Rows are points. The last column is the point's height on a tilted bowl or saddle (a function of degree 2), plus a little noise. Along how many of its main directions does it bend up, bend down or stay straight?
In the rows, zero is written as 128.

Points, 16 rows:
[[159 131  78  86]
 [144 122 118 112]
 [115  77 130  95]
 [160 138 136 116]
 [ 81 148 136 114]
 [ 80  82 131  94]
 [142 144  91 107]
 [109 140  82 113]
 [ 54 146 139  94]
 [148  41 142  45]
 [139 152 145 124]
 [165 114 138 108]
 [143 202 162  84]
 [126  96 111 100]
 [111 131 138 125]
 [141 135 196 137]]
Directions: 0 up, 2 down, 1 straight

Points:
[[141  93 190 161]
 [138 132 109 147]
 [ 96 121 156 147]
 [148 127 128 145]
 [ 98 103 101 151]
 [101 171 112 165]
 [208 109 132 176]
 [215 103 137 183]
 [ 86 127 143 150]
 [117 152  95 158]
 [137 113 122 142]
 [139 109 160 145]
 [195 121 156 169]
 [165 163  97 166]
 [138 117 144 143]
 [119  84  62 174]]
Directions: 3 up, 0 down, 0 straight

Points, 23 rows:
[[141 100 123 185 112]
 [113 146 123 126 121]
 [116 138 116 133 121]
 [133 143 149 154 126]
 [148 106  79  96  88]
 [112 164 134 162 135]
 [123 156 173  78  79]
 [ 71  62 130  89  62]
 [ 69 106 141 138 112]
 [151  96  94 127  92]
 [152  91  68 131  76]
 [120 157 196 158 115]
 [116 171 166 175 135]
 [105 119 123 112 112]
 [132 149 107 120 112]
 [ 81 137  74 132  98]
 [102 144 139 154 134]
 [126 149 119 174 132]
 [ 98 203 110 116  91]
 [165  98 170  57  59]
 [103  92  65 105  78]
 [110 116  80 170 109]
 [147 145 114 182 120]]
Directions: 0 up, 3 down, 1 straight

Points, 46 rows:
[[124 175 139 133 185 155  98]
 [124  86 149 164  63 201 104]
 [144 113 125  97 100 182 117]
 [ 67 156 157 152 137 101  77]
 [ 75  96 127  92 110 131 103]
 [107 119 145 119 101 113 113]
 [158 151 133 158  92 175 112]
 [130 144  88 100  59 166 118]
 [163 105 180  87 144 139  82]
 [126  96 138 148 119  95 105]
 [ 94 161 116 105 151 119 138]
 [102 150  75 181 121 113  95]
 [119 101 111 129 143  75  85]
 [103 203 158 148  79 119 100]
 [168 103 146 125 118 105 104]
 [102 149 135 161 154 143 110]
 [189 145 203 112 101 107  54]
 [136 136  69 158 152 174 110]
 [129 110 139 112 132  92 101]
 [ 53 129 128 100 129 158 110]
 [ 91 203 125  66  85 100 196]
 [164 128  51 110 182 164  82]
 [136  61 116 133 121 209 119]
 [161 189 136 168 129 147 100]
 [ 58 174 108  90 110 129 165]
 [166 130 108 101 141 135 117]
 [121 136 129  77 149 199 107]
 [149 130  61 142 152 105  99]
 [134 145 153  93 177 218  62]
 [152 101 195 138 145 162 108]
 [115 213  78 121 136 128 160]
 [ 92  80  64 174 162 111  77]
 [128  88 163 116 141 156 113]
 [165 151 194 114 109  83  60]
 [139 171 106 115 117 118 140]
 [124 158 152  86  96 155 133]
 [135  99 133 143 122 121 125]
 [141  85 106 121 115 120 116]
 [140 120 106 120 135 110 120]
 [161 126 126  95 137 151 118]
 [116 105 105 103 140 113 116]
 [ 84 165 130 147 115 146 119]
 [ 83 115  94 115 166 123 104]
 [179 139 170 118 139 158  97]
 [101 154 153 122 127  76  94]
 [145 138 130 143 166  96  97]]
Directions: 1 up, 5 down, 0 straight

Points (62 x 9):
[[103  98 103 142 139  55  97 170 153]
 [156 103 102 123 130 115 164 168 148]
 [110 154 115 110 230 129 100 164 183]
 [132 125 142 122 126 154 143 125 123]
 [170  79 188 147 158 169 147 148  92]
 [132 115 175 153  57  45 130 202 235]
 [138 137 126 129 105  86 209 134 160]
 [173 124 123 114 143  52 165 107 151]
 [116 198 139  69 102 120 134 177 186]
 [181 148 134 132 102 141 121 106 106]
 [ 39 148  85 121 172 126 119 156 158]
 [ 96 116  77 103 153  78 168 100 108]
 [ 98 153 145  97 138 147 169 148 152]
 [144 195 152 106 173 127 131  76 142]
 [167 120 131 119 157  85 112 111 127]
 [128 104 102  93 150 153 157 125 142]
 [106 158 114 131 167  93 103 132 129]
 [106 125  94 119  67 153 175 121 168]
 [123 120 162 165 168  81 132 149 152]
 [117 111 120 139 125 153 228 183 208]
 [159  98 161 126 172  91 105 202 142]
 [153 144 136 151  92 194 142 148 131]
 [151 181 134 105 156 110  37  55 151]
 [117  66  96 136 179 190  88  88 188]
 [138 152 122 192 175 144  88 137 141]
 [123 152 132 129 119 163  67 166 140]
 [150 127 114 147 178 100 121 178 149]
 [ 68 178 127 140 138 175 102 155 183]
 [124 106  83 115 164 115 128 150 140]
 [123 149 153 124 108  94  78 157 151]
 [ 68 139  68 155 164 122 126 104 127]
 [ 88  99 143  82 125 128  98  81 142]
 [144 103 137  76 131 192 174 132 141]
 [122 154  76 135 171  56 123 124 117]
 [152 136 201  70  96 152 121 115 132]
 [152  85 165 139 146 138 158 144 127]
 [134 145 139 148 149 217 126 193 124]
 [126  90 132 153 108 194 139 103 159]
 [168 117 157 128 133 138 117 187 106]
 [155 155 154 103 105 109  73 150 138]
 [119 196 139 170 150 111 164 120 139]
 [181 160 144 181 123 114 125 155 134]
 [129 113 167 112 106 137 177 102 150]
 [ 94 122 112 121 126 168 169 125 157]
 [188 133 124  80 163 126 133 109 126]
 [125 105 113  86 125 134 154 126 135]
 [ 65  92  74 149  83 183 111 153 220]
 [153  80 151 177 111  75 145 137 171]
 [151 131 131 131 121 101  98 125 118]
 [121 219 153 133 162 124  71  92 159]
 [115 138 150 128 158  93  92 140 137]
 [161 125 106 161 146 153 169 124 140]
 [150 126 165 167 135 141 101 148 116]
 [147 131 116 138 101 157 118 139 122]
 [138 156  99 141 165 126 161 143 137]
 [ 92 120 143 160 115 135 133 138 148]
 [123 133 171  99  73 173  89 130 145]
 [119 112 130 187 105 150 154 141 165]
 [114 172 155 128  65 193 152 167 196]
 [157  99 117 130 106 112 127 121 128]
 [176 150 153  81 144 113  86 162 126]
 [147 129 145 127  86 156 150 102 135]]
Directions: 6 up, 1 down, 1 straight

Points:
[[121  99 161 104 157  96 165 178 158]
 [100  96 128 126 189 138 145 163 120]
 [ 93 131 137 103  71  96 149 105 164]
 [129 138  99 202 166 136 113 114 110]
 [ 94 153 135  89 132 136 127 189 176]
 [118 117 179  66 119 113 118 130 127]
 [ 92 142 120 186 150  83 179 197 153]
 [156 118 142 121  95 121  92 156 135]
 [131 159 139 107  94  80 142 115 161]
 [ 65 103  89 134 151 226 128  99 141]
 [164 183 131 108 195 177  55 188 249]
 [108 106 155 105  92 107 117 148 142]
 [187 159  80 165 143 143  96 165 155]
 [157 102 131 190 108 100 189 125 172]
 [107 110 102  93 152 177 129 155 139]
 [110 177 150 111 163 124 112 141 151]
 [169 117 126 151  76 114 136 169 129]
 [ 93 133 122 194 158 147 129  97  79]
 [ 90 119 202 184 120  85 138 124  86]
 [131 134 152 125 108  77  96 122 144]
 [158 110 191 102 194 129  83 100 107]
 [ 95 155 179 149 123 112 103 154 114]
 [158 168 129 141  55 159 122 150 104]
 [196 134 124  89 158  67 149 101 169]
 [108 175 125 198 100 121  84 144  82]
 [122 196  78 152 191  62 111 122 160]
 [116 156 120 131 120 148  55 123 155]
 [151 171 142 142  93 132 149  86 144]
 [178 149 119 136  74 117 140 176 116]
 [111 107 128 163 126 129 176 179 156]
 [102 166 164 129 194 170  97  71 109]
 [121 143 141 113 157 121 158  92 127]
 [185 188 122 135  80 166 150 128 120]
 [151 117 145 161  85 138 136 141 122]
 [ 92 110 103 102  84 140  97 116 158]
 [103 129 145 124 156 178 128  78 118]
 [137  77 156  96 105 164 126 124 113]
 [185 113 119 149 149 105 121  92 155]
 [134 146 153 101 110 167 130 102 142]
 [155 104 128 145 146 114 137  99 127]
 [119 132 129 148 127 152 121 131 124]
 [ 86 132  90 166 115 102  89  87 130]
 [121  65 108  73 128 174  95 151 150]
 [152  98 141 137  84 214  72 183 180]
 [160 106 109 137 159 120 113  93 137]
 [151 151 106 136 120  79  95 163 175]
 [147 106 117 132  97  84 105 159 159]
 [163 148 119 134 153 143 108 132 149]
 [111 102 121 142  67 111 155 174 165]
 [133 100 138 101 127 129 109 148 133]
 [105  93 125  94 155 109 113  76  85]
 [184 166 141 143 159 140 119 151 160]
 [152  96 188  98 134 150 147 163 131]
 [205 138  85 129 156 142 111 142 172]
 [113 118 151  55 107 124 188 188 175]
 [150 186 128 169 126 130 158 117 134]
 [159 117  65 144  86 203 150 121 150]
 [100 219  85 139 144 136 187 145 105]
 [180  99  68 118 111 100 114 159 151]
 [107 123 126 105  68  96 135 225 200]
 [107  78 109  94 142  82 147  57  76]
 [ 56 103 139 186 111 123 145 107 107]
 [130  96 156 112 136 151 104 150 132]
 [ 82 129  94 147 129 102 145 155 124]
 [123 105 127 138 115 147 114 118 127]
 [157 112 143 149 125 132 109  76 121]
 [162  52 128 131 104 136 129 140 124]
 [133  83 126 178  89  72  85 155 175]
 [ 85 172 139 164 140  99 129  77 104]
 [137 129 143  94 112 139 108 155 145]
 [ 77  75 116 117 150 147 162 151 118]
 [132 161 150 161 113 160 164 101 140]
 [162 106 161 154 107  57 117  79 132]
 [137 148 164 106 142 187  99 178 176]
 [102  83 100 124 164 159 130 136 112]]
Directions: 5 up, 3 down, 0 straight

Points:
[[204 134 168  49 146  96  73  75 189]
 [ 56  98 128  84 159  57 137 138 196]
 [164 131 119 125  82 137 131 135 149]
 [141 182 124 116 169 135 103 120  83]
 [ 94 146 151  95 102 129 153  77 169]
 [ 87  83 154 105  85 145 130 144 164]
 [124 157  99 139 126 113 110 133 110]
 [135 126 171 122 125  90 117  82 168]
 [119 153  54 101 153 138 178 111 140]
 [172 131 118  96 152  71 170 121 152]
 [122  91 105  79 160 110 167  96 173]
 [ 71  99 111 107 114 110 127 138 160]
 [131 107 111 176 127  97 131  96 162]
 [145 162 112 116 127 157 123 176 103]
 [172  96 105 100 153 150 111 126 147]
 [194 142  96  97 121 148 110  81 144]
 [160 161  71 168 153 138 128 128 116]
 [118 148 168 121 116  92 135 125 144]
 [180 149  93 119 119  89 113 186 143]
 [104 127 178  99  88 195 155 106 180]
 [ 98 131 152  97 125 146 169 161 129]
 [110  94 143  46 134 142 165 138 172]
 [174 145 190  80  60 138  93 137 168]
 [147 138 167 139 147 151 124 173 110]
 [127 137 151 135 112 106 150 153 134]
 [157 144 145 151  85 152 157 157 154]
 [156 195 112 136 183 170 134 158  80]
 [145  81  87 132 128 132 126  94 170]
 [132 125  93 175 117 188 117 131 146]
 [108  96 132 117 125 163  87 106 146]
 [120 124  91  79 155 110 108 100 138]
 [123 152 104 106  86 181  77 169 104]
 [146 148 110 120  80 135 140 100 150]
 [189 175 121 193 101 110 172 135 179]
 [ 73 160 118 165  91 146 105 159 117]
 [139 122 120 133 118  62 175 107 167]
 [ 90 165 174 152 102 104 167 150 148]
 [157 125 171 187  88  93 115 183 171]
 [145 169 113 103  64 108 116  85 153]
 [ 95 132  90 146 160 121 129 132 115]
 [220 150 115 138 165 130  73 141 131]
 [140 113 119 111 138 123 183 132 146]
 [ 66 156 130 105 122 183 165 142 131]
 [112 193 108 138  89 173  50 112  93]
 [106  85 160  85 137 156 139  99 177]
 [147 166 167 147 154 167 183 114 144]
 [136 105 225  97 131  91 125 134 190]
 [146 113  88 128  74 122 139 121 165]
 [108  85 144 116 133 120  77 126 156]
 [153 141 169 114 151  90 127 165 127]
 [159 121 101 105 156 140 147 137 130]
 [104 180 127 126 137 115 147 156 102]
 [145 168 171 120  63  88 140 129 173]
 [ 63  97 108 139 143 123 161 121 164]
 [ 81 144 128  59 168 139 173  91 160]
 [172 136 133 125 127  81  94 124 143]
 [191 188  94 103 122 145 139 108 136]
 [ 76 191 142 149 156 112 153 131 107]
 [ 80 169 175 151 157  95 116 172 102]
 [ 98 120  78 158 130 116 123 150 136]
 [206 167 132 141  89 143  62 148 146]
 [119 103  76  89  67 187 174 117 198]
 [108 141 136 104 147  91 130  89 142]
 [ 49 116  92 151  62 148  96 147 161]
 [117 143 126  84 170 111 124  83 132]
 [ 89 132  95 110 164  92 134 154 124]
 [ 96 146  75 154  97 168 109 126 132]
 [130 149 108 131 166 179 154  83 129]
 [146 161 185 120  69  97 115  52 202]
 [153 166 140 111 114 147  62 164  97]]
Directions: 5 up, 0 down, 3 straight

Points (62 x 9):
[[105 151 134 138 141 147 124 102 128]
 [184 155 101  87 118 120 133 148 138]
 [158 105 126  77 121 144 118  99 140]
 [122 134 121 153 160 117 127 132 131]
 [158 129  86 160  82 142 164 137 153]
 [183 110  99 123 191 113 186 184 183]
 [199 122 142  69 140 111 127 144 125]
 [137 170 130 154 163 130  77 143 147]
 [145 104  82 147 134 121 126 162 156]
 [154 102 151 148 138 157 162 156 150]
 [102 165 157 133 108 120 113 129 147]
 [130 100 144 146 124 105  64 129 137]
 [115 129 180 149  47 148  91  95 228]
 [127  67 178 167 130 169 170 130 145]
 [ 74  99 110  97 177 117 148 106  83]
 [129 166 149 105 134 166 142 125 150]
 [128 133 172 192 174 116 174 135 134]
 [134 171 132 112 126 114 138 155 127]
 [138 159 127  95 141 119 150 130 120]
 [ 95 182 118 111 212 158 131 160 207]
 [147 183 115 160  76  84 130 107  59]
 [ 76 142 120 127 157 103 128 128 119]
 [150 132 144 137 169 168 156  91 122]
 [115 117 115  74 121 137 157  74  86]
 [155 142 133 132 164 132 146 147 143]
 [179 127 136 140 142 104 125 107 104]
 [141  91 149 161 148 150 116  93 111]
 [114 229 108 171 210 185 106  98 176]
 [191  99 118 122 139 167  96 141 137]
 [169 117 135  77 118  61 127 148  96]
 [ 88 133  68 162 134 127 102 132 118]
 [ 95 142 135 120  53  99  95 200 146]
 [222 130 162 123 149 132 103 130 127]
 [162 100 112 124 164 107 114 193 137]
 [119 152  81 130  67  81 165 140 101]
 [155  95 129 183 104 103  97 108 112]
 [131 107 170 189  89 107 164 111 117]
 [104 120 186 154 115 157  80  83 173]
 [100 165 106 196 104 112  83 171 102]
 [110 127 164 117  98 137 131 151 157]
 [145 173 155 165 114 105 153 106  84]
 [150 111 104 107 168 132 151 139 136]
 [109 137 162 176 146  86 164 216 130]
 [130 192  76  76  58 173 124 221  84]
 [117 136 182 135 131 137 122  79 141]
 [147 107 120 153 148 158 169 145 152]
 [100 139  28 167 103  45  83 206 122]
 [ 62  49 120 120 143  92 158  80  55]
 [118 187 131 156 131 169 137  85 104]
 [ 90  87 154 144 123 129 116 105 129]
 [ 88 138 102  97 108 115 198  80  48]
 [200 178 131 131  71 179 110 110 166]
 [121 139 112  55 163 122 156 120  86]
 [115 147 165  99  93 106 142 144 134]
 [140 145 109 125  77  85 128 130 123]
 [126 133 129 113 163 124 142 170 141]
 [166 139  72  95 138  79 149 114 101]
 [107 168 166 137  96 108 114 103 137]
 [139 135 164 173 151 117  88 119 122]
 [ 84 100 156 106 149 179 160  90  98]
 [115 126 161 139 125 150 133 122 147]
 [127 105 123 119 151  99 145 130 117]]
Directions: 2 up, 4 down, 2 straight
